Rows are points. The points of each table are mixes of a few directions, plus a little noise. How many directions does each table use, and how many do they share? Where both have some left over, give the other angles between the two spaces (their principal angles), to ten degrees, smallest first.

First, 5 rows:
[[ 28  34]
 [-26 -31]
 [-41 -49]
 [ 40  47]
 [ -2  -2]]
Second:
[[-10 -12]
 [ 55  67]
 [ 21  25]
 [-35 -42]
 [ -3  -4]
 [-28 -34]]
Directions: first 1, second 1, shared 1

First, 6 rows:
[[ 49 -14   6 -10  32   3]
 [ 20  56  -8 -22  45 -27]
 [  8 -29 -16  47 -33   7]
 [ 20  28   7 -15 -14 -19]
 [-95   1  16 -29  -8  17]
 [ -2 -42  -4  30 -23  19]]
Second (9 x 6):
[[-56  19  29  45  40 -22]
 [ 28 -17 -17 -92 -91  32]
 [-10   0  16  33  23 -11]
 [  9  -5 -10 -47 -43  16]
 [  6   1  -4   7   9  -1]
 [-15 -19  46  17 -21  -6]
 [ 53   2 -46  10  37   4]
 [-21  18  -7  14  30  -8]
 [  8   1  -6  12  16  -2]]
Directions: first 4, second 3, shared 2; angles 70

First (8 x 9):
[[-28 -18  48  19  -9  -3   7   9   7]
 [ 39  45 -58   8 -12 -13 -24  27  -7]
 [ -2  -4  38 -12  -3  -2 -15 -10 -30]
 [ -3 -11  25  34   7  20 -14 -21  -1]
 [-24 -19  -6   8  12  13  -6 -24  24]
 [ 75  41 -34  -9  -6  -4  24  31 -35]
 [  6  -1   8  33   3  15  -8  -8   3]
 [-61 -33 -22 -82   7 -26  35  -4  39]]
Second (7 x 9):
[[-47  78   9   3  41  20  25  -3 -10]
 [ 21 -16   9 -15  -6  14 -19  15  20]
 [ 20 -28  -9  33  -5 -95   8 -43 -15]
 [ 13 -27  -5  -2 -17   2  -8   4   1]
 [ 11 -46 -13 -11 -35  36 -11  20  -2]
 [-32  52   3  13  30 -14  23 -16 -13]
 [ 14 -14   7 -20  -9  37 -18  24  18]]
Directions: first 5, second 3, shared 0; angles 80, 90, 90

First:
[[-58  -6  -7  64  51 -14 -29 -11 -38   4 -44 -20  -8 -79]
 [ 41 -95 -11 -43 -76  10 -10   6 -92  61  66  -1  40  45]
 [ -4  -3  21 -14 -28   6   0 -22  11 -18  13  25   4  30]
 [ 31  -3 -39 -45 -10  -4  16  27   4  23  23 -30  -9  27]
 [ -8  14  31  50  22  17  -5 -21 -25  11 -20  19   1 -32]
 [ 22  61  -7 -24  10  24  33 -18  22  17   7  -7 -45  35]
 [-51  20  -8   7  29 -39 -14  15  81 -77 -40  -5  -4 -29]
 [-36   2  13   6   1 -19 -13  -6  42 -54 -18  15   5  -8]
 [ 63   9   7  -2   1  19  21  30  -6  33  14   6  14  10]]
Second, 10 rows:
[[-52  10 -12 -23  -2 -20  -8   3  52 -57  -6   2  -4   0]
 [-16 -34 -32  -6   1  -2 -11  38 -45  26  17 -16  25 -32]
 [ 34 -25  49   8 -42 -18  -8 -93  16 -20 -18   9 -34  74]
 [ 54 -27  41  18 -13  -7  -4  66  36 -30   1  44  77 -13]
 [ 25 -14   4  62  41 -31 -15 -24 -13  18 -57 -39 -26 -30]
 [ 81 -36  27   0 -28  -2   5  29   3  12  13  17  41  26]
 [-50  85 -34 -75  -5  49  39   0  22   0  50  11 -37  31]
 [-35  18  -9  19  22  48   4  16 -80  55  23  14  14 -53]
 [-12  17 -22  -7  14  -3   5 -18  -2  11  -7 -27 -35   3]
 [-29   6 -13   2  12 -15  -7 -16  11 -15 -16 -16 -21  -7]]
Directions: first 5, second 6, shared 5

First:
[[  5 -28  21 -22 -49 -13 -21  38  11   3  -3   5   3 -13  20  27  -9 -25
    7 -35   3  11 -24  -2]
 [-12  44 -53  41  81  26  37 -63  -9 -12   3   1 -17  12 -28 -41  17  50
  -17  60  -3 -40  38   7]
 [ 15  17  75 -13  11 -16  -6  -9 -49  36   9 -41  54  50 -26 -27  -8 -28
   20   5  -9  93  18 -21]
 [-14 -11 -70  14  -3  16   8   3  42 -33  -8  36 -49 -43  21  21   9  29
  -19   0   8 -85 -13  19]
 [ -8  18 -38  22  37  15  19 -29   4 -12   0   7 -17  -3  -9 -15   9  29
  -11  28   0 -34  15   7]
 [  6 -41  24 -31 -71 -18 -29  55  20   1  -5  10   0 -23  30  42 -12 -34
    9 -51   5   8 -36  -1]
 [ -9  51 -35  40  89  23  38 -70 -23  -3   6 -10  -3  26 -37 -51  15  45
  -12  65  -5 -16  45   2]
 [  3  -2  16  -6  -7  -5  -5   6  -6   6   1  -5   9   5   0   1  -3  -9
    4  -6  -1  16  -2  -4]
 [ 10 -30  45 -31 -58 -20 -27  45   2  12  -2  -4  17  -4  18  27 -13 -38
   14 -43   1  37 -26  -7]
 [  4 -18  15 -15 -31  -9 -14  24   6   2  -2   2   3  -8  12  17  -6 -17
    5 -23   2   9 -15  -1]]
Second:
[[ 14 -16  -7  -3 -41 -39 -35  21 -13  13   3 -41  25   7   9   2  39  -7
  -33  -6 -11 -14   6  -7]
 [ 11  38 -32  29  17  30   1  -1  15  14  -2  19  -3 -14  20  10 -13  15
   13  34  18 -39  17  -8]
 [-21 -56   6   3 -63   5  15  41 -11   4  13  34  14  36  17  30  15 -25
   27 -10   5  11  25 -10]
 [-25 -42 -31 -40 -10 -38 -70  -9 -27 -47  -6 -95 -28 -15  31 -31  46 -13
  -39 -57 -28 -28 -40 -14]
 [ -2  31  62 -47  15  16  65  -7  58  -5 -34  80 -12 -23 -71  18 -42  -9
   22 -15  -6  71 -31  54]
 [ 17  50  21   5  39  21  37 -18  30  14 -11  44  -1 -17 -34   3 -37  15
   12  25   9  20  -2  22]
 [  0  -7 -33  51  15  20  -9  -5 -33  10  29 -11   4  22  41  -7  -4  15
   14  32  19 -36  33 -35]
 [  6   0  14   2  28 -15  -4 -24 -18  -3   9 -28   1   4 -13 -25  -5   9
  -16  -2  -6  15  -8  -1]]
Directions: first 2, second 5, shared 0; angles 30, 40

First (9 x 32):
[[-14  -4 -26 -17  23 -12  47  10 -16 -17  22 -24 -18  -4  13 -20 -55  -8
    2  14 -35  32 -13  -6  16  37  17  -3 -10 -32  49 -41]
 [ 11   3  20  13 -17  10 -36  -7  11  12 -16  19  14   3 -10  15  41   5
   -2 -11  26 -24  10   4 -13 -28 -13   3   8  23 -37  30]
 [ 24   7  41  27 -36  20 -75 -14  25  27 -35  40  29   7 -20  31  87  11
   -4 -23  56 -52  21  10 -26 -59 -28   6  17  50 -79  65]
 [  5   2   8   5  -7   4 -16  -3   6   5  -8   8   7   1  -4   7  19   2
   -1  -4  12 -11   4   2  -5 -12  -6   2   4  10 -17  14]
 [  3   1   5   3  -4   3  -8  -2   2   3  -4   4   3   1  -2   3  11   1
    0  -2   6  -6   3   1  -2  -6  -3   1   2   6  -9   7]
 [ -2  -1  -4  -3   4  -2   7   2  -2  -3   4  -4  -3  -1   2  -3  -8  -1
    0   3  -5   5  -2   0   3   6   3   0  -2  -5   8  -6]
 [  7   1  13   8 -11   6 -22  -4   7   7 -10  12   8   2  -6   9  25   4
   -1  -7  16 -16   6   2  -8 -17  -8   2   5  15 -22  18]
 [ -6  -2 -11  -7  10  -6  21   4  -7  -6   9 -11  -8  -2   6  -8 -24  -3
    1   7 -15  14  -6  -2   8  16   8  -1  -5 -15  22 -17]
 [-26  -7 -46 -29  39 -22  82  16 -27 -28  38 -44 -31  -7  23 -35 -95 -12
    4  26 -60  56 -23 -10  28  64  30  -7 -19 -55  86 -72]]
Second, 8 rows:
[[ 20  -2   0 -27  11  14  57  27 -15   7 -16   2 -40  13  -1   1 -27 -16
  -11   4  -7  45   4   1  28  55  12  -4   0 -15  54 -21]
 [-24  -8 -57  -9  18  -6   6 -38 -32 -31  14  35  65 -13 -41 -40 -10  36
  -21  12  -7  -4  -4 -23  -1 -12  44 -21 -36  24 -40   0]
 [ 14  10   0 -40  30 -31   4  18   4 -19  28 -24 -20 -12  39  12 -39 -17
   42  27 -19  38 -59 -17  14  19  15 -12  28 -24  21 -26]
 [ -9   3  28  48 -37  16 -12   1  20  26 -17  -4 -10  14  -9  10  35  -3
  -20 -28   8 -38  44  17 -12 -16 -42  27   1   1   2  18]
 [-14  32  -8  14 -13 -33  42   5   8 -11  26   5   0  13 -16   1 -23  -5
   -9   4 -43   5 -15 -49  31  29 -15  21  22 -28  35 -22]
 [ -5 -11   7   6   4  -4 -69 -19  12  -5   8 -12  27 -20  21   4  24   9
   27   2  23 -31 -12  20 -36 -56  -1 -10  -1  20 -57  22]
 [ -2 -26  17  15  -5  29 -31   0   5  19 -19 -26 -17  -6  21   0  18  -4
    3 -15  25 -19  32  51 -30 -25 -13   1 -18   8  -9  12]
 [ 21   3  13  -6  -8  16   3   6  -1  13 -24  24  -5  10 -15  12  21  -1
  -10  -6  19   5  10   0   7   7  -1  -1   5  15  -5  16]]
Directions: first 1, second 5, shared 1

First (8 x 32):
[[-10 -33  20   2 -14  -3  23  20  -5 -17 -25  22 -65  18   4  12 -29 -32
   26   9 -18 -20 -13  24 -11   5  16  23  23 -18  -1   5]
 [  1  -2  23 -22 -16 -24   2   4 -11 -26  19   0 -52  24 -10 -13   1 -10
  -20 -21  -6 -22 -32  -4 -26   4  20   2 -19   5   0   7]
 [ 14  27 -10  -7  -1  -5   3  -9  10  19  13 -12  16 -14 -11  -6  30  18
  -27   2  13   3   3 -20  -5  -5  -2 -15 -26  22  -4   9]
 [ 26  54 -11 -24  -1 -12  13 -14  27  29  23 -14  17 -33 -18  -5  59  34
  -54   0  29   3   5 -31 -15  -5   0 -27 -62  39 -15  22]
 [-18 -33  -4  27   6  15 -26   1 -25 -14 -10  -1  22  25  14  -3 -42 -15
   39  -1 -19   9   4  12  22   0 -11  12  53 -25  17 -26]
 [-18 -27  26 -13  12  -2  -4   8  -2 -40   1  19 -23   5  15   7 -26 -13
   19 -24  -5  -5 -12  35  -3  14   8  17  -2 -29  -5  -4]
 [ -5 -15 -13  25   0  13 -10   0 -12   9 -14  -4  21  10   5   0 -20  -8
   24  14 -12   8  11  -2  17  -5 -10   4  39  -8  12 -14]
 [ 12  28 -30  12  14  19   1 -12  20  41  -7 -10  64 -36   0   7  26  26
   -6  21  17  24  33 -15  20  -8 -21 -16  -7  14  -4   2]]
Second:
[[ 17  -2  30 -25   0  -1  -1  10  38 -15   3  18  -8  -8   2   0  -2   2
   12  11  30  -2   4  24 -33  26  -9  14 -31 -18 -25   9]
 [-14  18   8  -1 -10 -26 -27  10 -17 -11  23   3  -7  11  -6  -6  22  -9
  -11 -14  -1  11 -12 -15 -27  -5 -10   3  -4  24 -24   2]
 [-18  13  29 -17   4 -28 -53  12  -6 -40  41  12  12  10   4 -10  15  -5
    0 -30  15  21 -13   6 -40  13 -23  12 -20   5 -39  -4]
 [ -3 -30 -56  39  20  48  44 -33 -25  36 -41 -31  29  -6  10   8 -36  15
    4   5 -41 -14  15  -7  95 -29  30 -25  52 -19  77 -19]
 [ 38 -17   9 -15  -2  29  51  -1  53  18 -36  10 -18 -20   0  10 -20   9
   17  41  21 -22  18  26   2  20  10   6 -19 -30   9  13]
 [  7  12 -17  12 -22  -8  28   5  -8  32 -16  -5 -33   2 -15   5  18  -9
  -15  22 -13 -11  -2 -25  -3 -18  12  -6   9  28   4  14]
 [ -4  -5   8  -6  10   2 -15  -1   2 -15   9   3  15  -1   7  -3  -7   4
    7 -11   5   7   0  11   0   8  -6   3  -4 -12  -3  -6]
 [  3   9 -16  13 -17  -6  20   2 -11  26 -12  -6 -24   3 -12   3  14  -8
  -14  15 -14  -8  -2 -23   2 -17  10  -7  11  24   5   8]
 [-27   0   5   1  17  -9 -46  -3 -26 -31  31  -3  34   9  11  -9  -3   2
    1 -38  -5  20  -8   2   4   0 -12  -1   5  -4  -6 -17]]
Directions: first 4, second 3, shared 1; angles 40, 50

First:
[[ 22 -11 -32  42  24 -40   5  -7  30 -20  24 -36 -17  12  60 -17   7  16
   26  25  -6  -6  66   2  27  -2 -18 -23   9  16 -35  21]
 [-13  -4   9  15 -26  -5   3 -26 -13 -37  37   0 -12  16   0  -5 -21  13
   32  10  21 -15 -10  17   7  16   6 -10  33 -24  25  18]
 [  0  -4 -14   1 -15  -2   7  -6 -10 -12  30  -3 -14  -5  31  12   8  26
   12 -12 -12   0  20  16  20 -16 -31   8  37 -13  -6   9]
 [-22 -17  -7   5  -7  -8 -10 -21   3 -20  23  -7 -10  -5  -9  -2 -13 -10
   13  15  16  -6  -8   3  -5  17   5   5  13 -12  14  25]
 [ 63 -31 -20 -24  69  -1  24  29  24  35 -84 -59  -9 -42 -59  12  33 -28
  -78 -41   3  37  31 -26 -26 -11  -2  62 -35  12 -48  -1]
 [ -3  13  20 -21 -18  27   1  15 -19  26 -24  31  17   1 -22   6   6   4
  -19 -24 -15   1 -24   0  -2 -14   9   5 -14   1   2 -28]
 [ -6  14  16   0   9  -1  -3   0   4  -7  -2   1   7   8  -9  -5 -15 -16
    5  20  17   0 -29  -9 -20  19  12 -13 -13   2  27  -3]
 [ 13  23  14   1  13   4   0  21   7  22 -30  14  21  16   3 -12   3  -6
   -9   5  -8   0  -4 -13  -4  -3  16 -23 -38  25  -7 -28]
 [-20  14  -5 -22  -5   6  -6   6  -5  -4  25  11  -1 -16  25  22   4   1
    6   2 -12   9 -20   4 -11  -4 -32   8  20  -7  27  -1]
 [ -2  21  27   6 -16   8   4  -2 -11  -9   2  18   9  25  -5 -10 -16   8
   16   8  10 -12 -24   4  -2   9  18 -24  -3  -4  22 -13]
 [-34 -19  -7  -6 -29  12 -22  -9  -7  27  -4  32  10  -9 -19  -3   6  -7
   -4  -9 -15 -11  -4   1  14  -9  20   6 -11   2 -17  -1]]
Second (9 x 32):
[[  0   5  20 -12  -3  13   4   0 -12  -2 -14   5   4   0 -37   3  -9  -9
  -10  -7  15   1 -32  -2 -18  10  15   8  -4 -10  21  -5]
 [  2  19   3 -15   7   5   2  15  -1   3   3   5   3  -6  18  13   5   1
   -4  -1  -9  11 -12  -3 -10  -6 -22   1   3   3  15 -12]
 [  2  14 -18  -2  11  -8  -2  14  11   5  18  -1  -1  -7  57  11  14  10
    7   7 -25   9  22   0   8 -17 -37  -7   8  13  -8  -5]
 [ -2 -22   6  12 -11  -1  -1 -18  -5  -4 -11  -3  -1   8 -41 -15 -11  -6
   -1  -3  19 -11  -2   1   4  12  33   3  -6  -8  -7  11]
 [  0 -11 -44  29   8 -30  -9  -2  25   3  31 -12 -10   0  81  -8  21  19
   23  15 -34  -4  72   4  40 -23 -33 -18  10  23 -50  14]
 [ -1 -13 -26  21   1 -19  -6  -7  14   1  17  -8  -7   3  38  -9  10  11
   15   9 -16  -6  45   3  26 -11 -10 -10   4  12 -33  11]
 [ -4 -27  30   5 -19  13   3 -26 -18  -8 -29   0   2  12 -95 -19 -25 -17
  -11 -11  43 -16 -34   0 -12  29  63  12 -13 -22  11  10]
 [ -2 -22   4  14 -10  -3  -1 -18  -3  -4  -8  -4  -3   8 -35 -16  -9  -4
    1  -2  17 -13   3   2   7  11  32   2  -5  -7 -11  13]
 [  6  54  26 -52  16  29  10  40 -14   6  -7  17  13 -17  12  39   3  -6
  -21  -7  -9  31 -63  -7 -44  -6 -41  10   4  -3  60 -37]]
Directions: first 6, second 2, shared 2
